Rows are points. Two turns around zero, p and q, are shown by what they do to some points. Where does a point land after both, in the order given? Backwards means that the second turn is done in reverse. Each puzzle has new turns, and all numbers are rounded.

Turn p:
[-5 18] => [-12  14]
[44  0] => [40 18]
[-60 -39] => [-38 -60]
[22 21] => [11 28]
Turn q:
[ -4 -32] => [-31  10]
[14 35] => [ 32 -20]
[41 26] => [ 18 -45]
[-51 -30] => [-20  56]
Where do these land?
q, then p: [-30  23] => [15 35]
p, then q backwards: [-29  -5] => [ 21 -21]
p, then q backwards: [ 60 -18] => [-20  59]

Turn p:
[ -6  73  13 -52] => [-57   4 -56  43]
[ 34  20 -22 -12] => [-14  -9 -35 -26]
[-76  -6 -21  34] => [68  6  7 52]
[-2 -4  3 37] => [24 26  9 -9]
[ 38 -19   2   4] => [-10  -3  11 -40]
[ 21 -30  30   2] => [-18   4  38 -21]
[-10 -35  -6 -13] => [  8 -29  24   2]
Turn q:
[-33 -31  21  41] => [-12  -7  63  -8]
[-51  11   9 -32] => [  5 -62  -3  -2]
[ 29 -10 -37 -34] => [ 23  16 -34  39]
[ 55  29 -30  51] => [-48  68 -21   0]
[ -9 -23  -2 -34] => [ 33 -19  -1  18]
[14 33 25 35] => [-30  19  -1 -43]
[ -5  -9  14 -28] => [ 28 -16  -4  -4]
Where do these land?
p, then q backwards: [-64  38  23  30] => [ 43 -46 -54  -7]
p, then q backwards: [ 36 -21   4 -28] => [-32  27  20  20]
q, then p: [-11 -19  19  -9] => [-20   0  16 -17]
q, then p: [-26  26  -4 -23] => [ 25 -30  18  -8]
q, then p: [43  1 17 46] => [-33  13 -38  39]
q, then p: [ 21 -25 -59 -16] => [ 41  46 -21 -24]
